Each wall is flat, endless, passes through zero and stands at right angles to its row. A trip goes straight from one point to another. List the walls that it crosses, first one first.

Walls:
(1): 4 8 13
(2): -16 5 13
(3): 13 28 14
(4): -49 -1 36
(5): -11 -31 42
Trips:
25 -27 -9 to 5 -13 -4 => none
11 19 43 to -40 12 -31 => 5, 1, 3
-24 -4 -6 to -23 2 4 => none
-14 30 36 to -3 -17 -15 => 3, 1, 2, 4, 5
30 12 -2 to -4 -19 60 => 5, 2, 4
-47 6 -11 to -6 -18 3 => 5

Walls:
(1): -9 -6 -24 36 -9 -49
(2): 4 -19 -21 12 -17 19
(3): 8 7 3 3 -4 5
(4): 22 -24 53 6 -5 23
(5): -19 -22 18 -17 26 -15
(6): 14 -10 -7 24 -2 -9
(7): -21 8 -15 14 -24 20
Trips:
16 1 -4 -29 -27 -32 to 5 20 -5 18 22 -5 => 3, 6
19 1 28 21 19 10 to -9 6 36 -25 10 12 => 6
-28 1 -2 0 5 1 to -18 -9 0 8 -12 -14 => 2, 6
11 9 24 -1 -8 33 to 4 36 -34 -18 6 -5 => 2, 4, 1
-19 -3 -7 8 3 11 to -5 -12 4 15 12 -9 => 6, 4, 7, 2
-22 11 -48 18 1 12 to 11 -16 -19 -11 -9 -2 => 7
26 -4 -4 12 -6 6 to -12 -28 -3 -24 -24 11 => 1, 7, 3, 6, 5
10 -11 -13 5 22 -28 to 9 -7 0 -15 30 8 => 1, 6, 4
8 -4 -4 27 28 -9 to -1 0 37 31 -9 -17 => 4, 3
-1 -23 4 -17 -8 5 to 4 -11 17 -5 -29 10 => 7, 3, 5

Walls:
(1): 20 -25 -14 -3 -2 -26 -11 -23 -2
(2): 10 17 13 28 -20 -46 -9 -10 35
(3): -12 35 20 1 -12 3 1 -24 20
(4): -5 6 -16 -2 -18 16 11 8 14
(5): 23 -41 0 -17 -23 1 -7 4 -22
(6): 7 7 8 -17 3 6 -7 7 24
(7): 11 -18 2 8 -12 18 20 8 -60
(8): 7 12 32 13 -9 -9 0 -19 -19
(9): -29 8 -16 1 -10 10 -53 36 16
(10): -5 25 19 2 -24 -11 -9 -7 0
Trips:
-21 -17 30 -8 12 11 -8 -8 16 to -47 18 18 8 15 -27 -14 25 -23 => 10, 6, 2
-29 0 6 -7 18 -4 -46 8 -7 to 3 -19 -6 -10 -26 -13 2 3 8 => 1, 5, 2, 4
10 10 23 8 37 7 -13 -20 25 to -2 19 -15 -9 -24 -24 -23 -8 5 => 10, 1, 9, 4
14 17 8 -8 -14 -6 -4 28 14 to -36 -8 -24 7 -1 10 -1 17 -20 => 3, 2, 7, 6, 10
